Each wall is flat, endless, passes through zero and stands at right angles to its row. A trip goes straight from one point to another. List the walls that it crosses, first one first.

Walls:
(1): [-44 -13 -46]
(2): [ -5 -38  -1]
(3): [-50   2 -62]
(4): [28 47  6]
Trips:
[ 5 10 23] to [-24  22  23] => none
[-39 -21 -69] to [  8 -40  62] => 3, 1
[11  2 43] to [35 24 49] => none
[62  4 -4] to [  2 -27   2] => 2, 4, 1
[-18 -33   0] to [ -9  15 -30] => 2, 4

Walls:
(1): [ 20  23  37 -42   2  32  54 -57]
(2): [10 37 56 -7  3 16 14 -6]
(3): [ 71  27  84   9  49   9  46 -16]
(4): [29 41 65 32 40 53  1 44]
Trips:
[-12   0  16 -21  -3 -34 -34   5] to [-24  27  58   5  33 -46  24  15] => 2, 3, 4, 1
[-75 -23 -21 -48   2  25  76 -17] to [-13   7  28 -29 -36  38  -8 -14] => 2, 4
[-24  -3  24  12 -87 -12   2  35] to [ -4 -21  37   2  52  58  15  35] => 4, 3, 1
[ -9  64   1  -9  36  16 -14  -6] to [-19  43 -17  44  -2 -37 -27  40] => 1, 3, 2
[-39  23  17  13 -36 -69 -38  47] to [ 50  60  -6  14  48  33 -30  27] => 4, 2, 3

Walls:
(1): [-73  36  52  29 -29  30 -77  15   7  46 -68  -8]
(2): [ 38  32 -32 -37  -2  -2  42 -41  14 -19 -26 -65]
(3): [ 19 -36 -12 -30 -41 -55  67  26  28 -39  16 -47]
Trips:
[ 44  -6  46 -17  -4 -26  11   5  -9  -7 -39  22] to [ -1  33  34   9 -21  13  44  -6   8  36  27 -22] => 1
[ 20  81  -7 -46  64  34   3 -58 -55  14 -12 -64] to [  2 -17 -27  34  45  36 -41   6 -12  33  -5 -69] => 1
[-42  31  10 -42 -12  -9 -15 -15   9 -34  31   1] to [-23 -34 -48 -38  -9  59 -30  29 -69 -14 -33  -4] => 3, 2
[ 52  10  -8 -12  -8 -15  40  60  51  30  25 -27] to [ 38 -26 -18  -3  69   6 -45  -8 -10  47  34  11] => 2, 3
[ -3  28  21   5  46  32 -26 -19 -55 -19  86 -69] to [ -6 -37  -8  -2 -52 -70 -27  40   6 -29 -32  89] => 2, 3, 1

Walls:
(1): [ 13 -14   6 -34  15  -4 -23  23  -4  11  71  36  30 -19 -50  36  24  -6]
(2): [ 16 -11  22 -45  11  20  11  23   5 -21  19 -16  24  20  12 -76  79 -13]
(3): [ -5 -40 -62   2   6  12  39  24  17 -35   1 -17  -6 -14 -46 -93   2   1]
(4): [ 16  19   1 -24 -47  19 -67  39 -27   7 -13 -13  46  15 -64   1 -13  36]
(5): [-69 -54  -4  20 -17  81  13 -33 -22  21   3 -30  -1  29 -12  -3 -11  12]
(6): [ -8 -21 -60 -34  -1 -17 -67 -23  20 -48  15  -4   3   1   6 -30  29  44]
(7): [ -6 -38 -15 -18  23 -21 -41 -29 -46 -23  18  -9  47   5 -29 -41 -27  -6]
(8): [-25 -55  -4   8 -89  20  18 -61 -26  42  -9  -9   7 -21 -11  19  -4  43]
Trips:
[  9 -34  48  10 -87 -71 -15  -4  61 -23 -35 -10  -9 -36 -15  44 -14 -33] to [-25   0 -34 -18 -31 -27  41   3 -29   8 -13 -21  13  63  17  19  27  -9] => 4, 5, 2
[ 29   7  41 -32   3   8  32 -44 -51  75 -20   9  17  49 -40  36 -25 -45] to [ 53  68 -31 -52 -29   0  -4 -42  -5  77 -57  -8  34 -11  52  -3  45  83] => 7, 1, 5, 2, 6
[ 39  30  26  25  52 -23 -16  36   1 -34 -41 -49 -34   5 -12 -31  35  14] to [-16 -12   8  -1 -30 -28  12 -32  57 -46 -14  29 -63 -12 -79  69   9 -26] => 4, 2, 1, 3, 6, 8
[ 34  -9  23  64   4  56 -26 -20  25  21  96  -9  -9  13  37  25  35  -2] to [ -9  -8 -16  -5  -9 -12 -18 -16  41 -32  10  36 -27 -16  36 -10  14 -45] => 8, 6, 5, 3, 1

Walls:
(1): [ -9  -6 -38  57  14 -17 -52   1  78   8  17 -22   0  16   0   9 -18 -30
  19   8   4 -16  38  22   8   3 -23  -5  16  11   8  32]
(2): [-28  -5   3  -5   8  33  30   0  40 -65  -8   1  95  59  47 -30  44  21
 -21 -84 -13  -1   6   5  24 -66 -48  27 -34 -62  -7   1]
(3): [ 37  -1  18  -9 -18  20  16 -27  -4  -2  -7   5 -41 -46 -19  39 -13 -33
 -32 -72  42 -58 -26  76 -36 -14 -46  -8  30  12  32 -44]
(4): [-53  35 -41 -64  15   1 -30 -12  -4 -21  39  26 -73 -65 -34   5   9 -86
  33 -17 -65  39 -21 -35  -6  44   5   4 -16 -14  70 -20]
(5): [ 22 -23 -57   7  45 -73   9  25 -25  -4  -3   3  -4   5 -34  14  14 -11
 -41 -59 -14  52   3 -14  30  22  -5  14  -3 -40 -17  19]
(6): [-12 -41 -45  13 -71  14 -60 -18  44  26 -29  12 -58  24 -22  -5  62 -24
 -30  43  45 -27  47  25 -18  14 -22  -8   6  98  44  26]
(7): [ 56  35  -5 -83 -63  25 -33 -33  50  44 -13 -35   0 -43  24  46 -26  -2
 -28  -7  40 -55 -58  -4  18 -40   8 -39 -41  37 -45 -14]
(8): [-58  11 -50 -16  25   9  35  -5 -34 109  26 -16 -47 -23  18  14  -2  20
 -64 -20  11 -44  36   0  -4  63 -83  24 -66  72 -42  10]
Trips:
[-74 -62 -15 -45   1  19  38  38  22 -30  50   5 -55 -25  -9 -62 -20   9
  15 -20 -73  -5 -59  27 -13  -5  12  44 -80 -18 -53  29] to [ -4  -5 -18 -50  40  18 -24  22  -5   5   8  14   1  -9   3  31  10  24
  49  -1  -9 -19  59  50  -9 -41 -24  49  61  76  40 -46] => 5, 3, 6, 1, 2
[-35   9  56   1  22 -18 -75 -26   7  -1 -35  43  19  62  44  35 -35 -54
 -54  72 -14  41 -46  31 -23  10  16  -9 -12 -15 -38 -32] to [  5 -26 -47  40  27  47 -43  56  37  45  25 -15 -80 -26  68 -17  47 -10
 -30 -15  28  66 -22 -55 -70  22 -58 -28 -64  -7  37  56] => 6, 4, 8, 5, 7
